Every row gives one point. The ring and each string are closed loops that go straight from each point to the next, and from the last back to the first. Before rounding, they use only three directions, however many columns there are. How many times does the string pass through the ring? Passing back the other way cancels.
In the rows, 128 means zero.

Ring:
[[173 162 124 118]
 [149 170 156  92]
 [115 147 204  80]
 [107 102 204 118]
 [110  96 161 164]
 [130 111 106 197]
 [172 136  90 172]]
String (20 x 4):
[[ 86 103 186 148]
 [ 82  97 164 176]
 [ 97  72 145 206]
 [132  83 129 195]
 [161  95 143 154]
 [148 119 135 152]
 [129 145 100 179]
 [135 161  74 191]
 [130 151 121 153]
 [158 130 141 132]
 [197 133 137 112]
 [199 162 138  88]
 [185 144 168  78]
 [148 141 164 106]
 [121 158 158 115]
 [ 95 173 164 113]
 [128 133 179 108]
 [141 106 210  89]
 [128  88 234  84]
 [105  78 234 105]]
Times through: 0

Ring (8 x 9):
[[183 143 126 148 164 147 129  78  58]
 [151 148 148 133 161 135 136  76  54]
 [ 85 146 163 102 147 100 148 106  91]
 [ 55 144 147  88 136  76 156 142 136]
 [ 63 133 114  92 130  71 152 173 179]
 [ 90 122 100 106 133  85 139 174 184]
 [144 112  93 131 144 118 120 151 157]
 [182 121  98 149 156 141 117 116 112]]
String (25 x 9):
[[162 104 142 140 159 149 101  97  90]
 [196 118 143 156 169 168 103  67  49]
 [219 168 126 164 175 164 140  41   7]
 [178 179 121 143 165 133 159  67  38]
 [146 165 127 129 157 119 155  90  68]
 [123 137 130 120 149 113 138 117 108]
 [105 113 178 114 152 126 114  97  86]
 [ 81 129 191 102 150 112 130  92  76]
 [ 62 159 173  91 144  86 161 106  87]
 [ 76 184 128  95 141  72 186 125 108]
 [ 97 155 123 107 143  90 159 130 121]
 [ 87 126 142 104 142  98 136 135 132]
 [ 47 114 153  86 133  80 134 157 161]
 [ 21 135 126  73 122  48 161 188 197]
 [ 41 153  94  81 122  45 176 195 204]
 [ 47 136  87  84 121  49 163 207 223]
 [ 75  89 124 101 132  92 113 179 196]
 [106  96 138 115 143 115 109 142 147]
 [122 128 107 120 143 105 136 144 144]
 [145 141  69 130 142 103 147 157 160]
 [171 118  69 143 147 124 123 152 159]
 [180  80 103 150 153 152  85 134 143]
 [147  81 141 135 153 146  86 120 123]
 [149 119 122 133 152 130 119 117 111]
 [148 141 113 131 152 121 138 115 106]]
Times through: 1
